Rows are points. Each copy is the shape, with its points in the same order, turned, moved and blurred by noise. Is it also mirrored, or only turned?

Shape (7 x 2):
[[-0.9 -7.0]
 [ 0.7  3.1]
 [ 5.2 -2.7]
 [-1.4  4.6]
 [-1.4  1.6]
 [ 8.2  6.1]
 [-2.0  4.0]]
Copy 1 (7 x 2):
[[ 4.1 -5.6]
 [ 1.5  4.6]
 [ 7.8  0.9]
 [-1.8  3.8]
 [-0.6  1.4]
 [ 6.0 10.0]
 [-2.4  3.4]]
Copy 1 is: only turned
Copy 2:
[[ 9.9 -0.2]
 [-0.1 -0.6]
 [ 5.4 -4.4]
 [-1.0  2.2]
 [ 0.8  1.8]
 [-3.9 -7.7]
 [-0.3  2.4]]
Copy 2 is: mirrored
Copy 3:
[[-2.6 -6.9]
 [ 2.3  1.9]
 [ 4.4 -5.2]
 [ 0.6  3.7]
 [-0.1  1.4]
 [10.1  1.8]
 [-0.2  3.4]]
Copy 3 is: only turned

Shape, 8 rows:
[[ 4.4  4.5  1.8]
 [ 0.6  4.1  4.6]
 [-5.4 -2.5 -6.5]
 [ 0.6  1.2 -4.1]
 [ 4.0 -5.8 -3.2]
 [ 6.7 -1.4 -1.9]
 [-2.0  7.1  4.0]
 [ 1.8  3.2 -5.3]]
Copy 1 (8 x 3):
[[ 2.1  6.5  3.1]
 [ 3.4  6.2 -0.6]
 [-8.4  0.6 -4.7]
 [-4.9  3.8  1.2]
 [-3.2 -4.0  3.7]
 [-1.4  0.3  6.1]
 [ 2.6 10.0 -3.4]
 [-5.8  5.0  2.6]]
Copy 1 is: mirrored
Copy 2 (8 x 3):
[[ 6.3  2.8 -4.0]
 [ 4.7  4.5  0.8]
 [-6.8 -4.1 -1.1]
 [-0.5 -2.0 -4.7]
 [ 3.5 -9.0 -0.1]
 [ 6.6 -5.7 -3.3]
 [ 2.6  8.1 -1.0]
 [ 0.1 -1.3 -7.1]]
Copy 2 is: only turned
Copy 3:
[[ 4.4  6.0  0.4]
 [ 1.6  5.5  4.4]
 [-6.5 -2.8 -4.0]
 [-0.3  1.6 -3.8]
 [ 4.1 -4.8 -3.7]
 [ 6.0  0.2 -3.2]
 [-1.4  8.4  4.1]
 [ 0.0  3.5 -5.3]]
Copy 3 is: only turned
Copy 4:
[[ 4.1  4.1 -1.1]
 [ 3.1  3.3  3.4]
 [-9.5 -2.1 -1.2]
 [-2.9  1.5 -3.1]
 [-0.1 -5.2 -5.5]
 [ 2.9 -0.9 -5.7]
 [ 1.1  6.4  5.3]
 [-2.7  3.7 -4.4]]
Copy 4 is: only turned
